Every row gives one point. Two turns around zero, p and q, are shown by what they do to some points. Write where each new point lands after one turn and then the other. Backwards means that the second turn is done in reverse. Each puzzle has new turns, and all numbers are rounded.
In the rows, 128 means zero.

Turn p:
[ 89 107 138] -> [ 84 127 139]
[172 126 101] -> [169 100 114]
[ 90 166 157] -> [105 184 127]
[115 153 119] -> [124 147 106]
[174  87 125] -> [157  80 154]
Turn q:
[139  80 140] -> [120  79 139]
[107  85  93] -> [ 80 102 106]
[140 120 127] -> [134 116 124]
[164 184 147] -> [189 160 129]
[127 117 144] -> [128 117 144]
[ 91 182 116] -> [117 194 125]
Where do these land?
q, then p: [106 131 166] -> [127 159 159]
q, then p: [169 134 105] -> [152  92 108]
q, then p: [ 94  96 161] -> [ 92 147 168]
p, then q: [143 152  80] -> [126 113  74]

Turn p:
[111 123  71 132 162  73] -> [152 126  58 160 161 113]
[166 163 140 206 128 100] -> [168 170 152 197  96 128]
[ 92 111 124 102 101 167] -> [ 79  95 125  99 120 140]
[177  97 122 131  83 151] -> [155 113 135  96  70 152]
[119 167 149  89 151 143] -> [101 162 146 104 167 129]
[132 142 143 111 120 143] -> [114 142 143 108 126 131]
[ 99 113 103 137 173 157] -> [119  95 120 147 172 161]
[128 107 171 115 104  90] -> [135 121 144 112 110  68]
Turn q:
[146 153 154 138 117 152] -> [157 123 159 142 110 137]
[206 141 143 149 151  65] -> [197  89  96 159 170  90]
[ 90 120 113 200 148 107] -> [ 81 111 112 186 158 155]
[109  92 133  58  91 116] -> [101 152 132  72 106  71]
[134 137 101 128 102 161] -> [129 123 121 119  84 151]
[104  98 133 117 159 146] -> [102 133 144  99 156 145]
[107 155 120 107 128 149] -> [129 165 134 121 111 146]
Where do these land?
q, then p: [170 132  70  73 108 181] -> [114 144  95  40  89 153]
q, then p: [111 155 119 163 142 173] -> [102 115 169 132 112 170]
q, then p: [ 86 173 159 151 144 171] -> [ 98 146 200 150 119 149]
p, then q: [149 113 109 126  83 101] -> [130 120  95 123  84 102]
q, then p: [141 163 149 137 120 132] -> [148 142 153 138 102 132]
p, then q: [117  81 144  71 122  87] -> [126 141  81  92 160  74]
q, then p: [110  94 162 142 114  91] -> [133 110 124 162 149  79]
q, then p: [129 149  95 153 163 111] -> [137 124 116 151 140 181]
p, then q: [139  93 147 135 156 105] -> [149  95 121 122 160 107]
